Each point is reached from the start by the listed moves, each made once or not at all, plus a little noise. Is the number of moves made odd or even? Then give how often each move was made.

Moves:
(1): [33 -4 32]
(2): [-41  26  45]
Start: [-26  15  -7]
Points:
[-66  41  38] => odd (0, 1)
[-24  15  -7] => even (0, 0)

Moves:
(1): [  6 -15 -45   4   2 -11]
(2): [-46  20 -32   1  -9 -11]
(3): [ 24   4   3 -18   0  37]
(4): [  7  10   6  47 -21  16]
(5): [-3 14 -6 24 44  9]
(6): [-25 -15  -9  15   8  32]
Start: [ -5   0  -6 -22   2   3]
Points:
[-49   8 -95   4  47  59] => odd (1, 1, 1, 0, 1, 1)
[-20  34 -29   9 -28  45] => odd (0, 1, 1, 1, 0, 0)
[-69  14 -41  42 -20  41] => odd (0, 1, 0, 1, 0, 1)
[-22  -6 -59  68  35  49] => even (1, 0, 0, 1, 1, 1)

Moves:
(1): [  6  15  37  26 -21  -8 -15   1 -68]
(2): [ 19  -1 -27 -26  47 -44 -22 -25 -21]
(3): [-36 -26  48   2 -43  32  18 -41  35]
(4): [ -4  29 -41   3  17 -28  14  10 -56]
(5): [ 13 -21 -14  29  30  -8   3 -18  -9]
(6): [  4   8  -4 -27  65  34  -2 -29  57]
(7): [ 7 10 24 13 -9 -5 16  0 13]
(8): [-34  14  -5  19 -19  -7  -8  21  14]
(9): [  6  13 -16  12 -39   7 -11 -17  -3]
Start: [-36 -33  -5 -57  16 -13  16  23 -22]
Points:
[-41  -6  -5   1  33   3 -18 -18 -29] => odd (1, 0, 0, 0, 1, 1, 0, 1, 1)
[-19  32 -51  -9  86 -72 -11 -33 -94] => even (1, 1, 0, 1, 1, 1, 1, 1, 1)
[-42 -39  -4 -95  47  15   0 -89  48] => even (0, 1, 1, 0, 0, 1, 0, 0, 1)

Moves:
(1): [ 19  -4  26   1 -17   9  23   5  -1  -7   8  11  19   6  12]
(2): [ -3  11 -28 -13   0 -18  15  -3 -10  44  -4  -5  10   7 -12]
(3): [ -2 -13   9  -6   8   9  17   7  -1   9  -8 -15  20 -20  -2]
(4): [-10   0  -5  -1   6   4  -5   1  -4  -7  -4  23  13   3  -3]
(5): [ 11  -2  13   5  12 -11  -5  -7   2  32 -13  15  -2  22  -3]
(6): [ 22 -10  -6   3  31   9 -19  15   1 -13 -14 -11  -5  16  26]
(7): [ -4 -11  11  12   4   2  -5  -5  -4   8  14 -11   5 -15   7]
(8): [  3  -5  -2  11  -7   9   8  44   3  11 -10 -23  13   7 -12]
(9): [-10  -3  -6  -3   7   7  11  -4   9  -4  -8 -11   6  12   9]
(10): [  8 -23   0  -6 -10   9 -11   5  -3   3  -5  -8  18  -5 -22]
(11): [ 5  3 -8  2 11 16 -4 -1 16  7  7 13 -1 -9  9]
(12): [ -4  -3 -50   8   9  -9  14   9  15  -1 -16  -2 -12   7  -3]
(13): [-13   7   4  -8 -12 -33   2  12   6  19 -11 -22  19  -6  -1]
(14): [ -3 -28  -8 -27   4  -2  13   6  -7   4  10  -1 -15  17  -5]
Start: [  7  -1   3  -2  -7  -1   0  18 -13  -1  -4   5  -8   6   8]
Points:
[ 46 -68 -25 -33  42  20  13  86 -14  95 -40 -32  32  37 -13] => even (0, 1, 1, 0, 1, 1, 0, 1, 0, 1, 1, 0, 0, 1)
[ 47 -66 -57 -23  19   1  35  95 -17  63 -54   4  32  86 -13] => odd (1, 1, 0, 1, 1, 1, 0, 1, 0, 1, 0, 1, 0, 1)
[ 27 -26   8 -34  -9 -24  46  19 -27  73  -4  21   5  59   3] => even (1, 1, 0, 0, 1, 0, 0, 0, 0, 0, 0, 0, 0, 1)
[ 26 -17 -45  10  39  37  18  45  24 -26 -29  28  14  44  58] => even (1, 0, 0, 1, 0, 1, 0, 0, 1, 0, 1, 1, 0, 0)
[ 24 -14  -5  30  -4 -18  33  72  26  69 -25 -12  35  19  16] => odd (1, 0, 0, 0, 1, 0, 1, 1, 0, 0, 1, 1, 1, 0)
[ 35 -61 -41  10  44  -2   8  81  -2  37 -34 -26 -26  60  20] => even (0, 0, 0, 0, 1, 1, 1, 1, 0, 0, 0, 1, 0, 1)
[ 10 -64 -12 -45 -18  25  72  81 -29  52 -24 -22  78  30 -29] => even (1, 1, 1, 1, 0, 0, 0, 1, 1, 1, 0, 0, 0, 1)
[ 14 -51 -50 -12  29 -35  52  92  -2  84 -52 -32  45  83  23] => odd (1, 1, 0, 1, 1, 1, 1, 1, 1, 0, 0, 1, 1, 1)
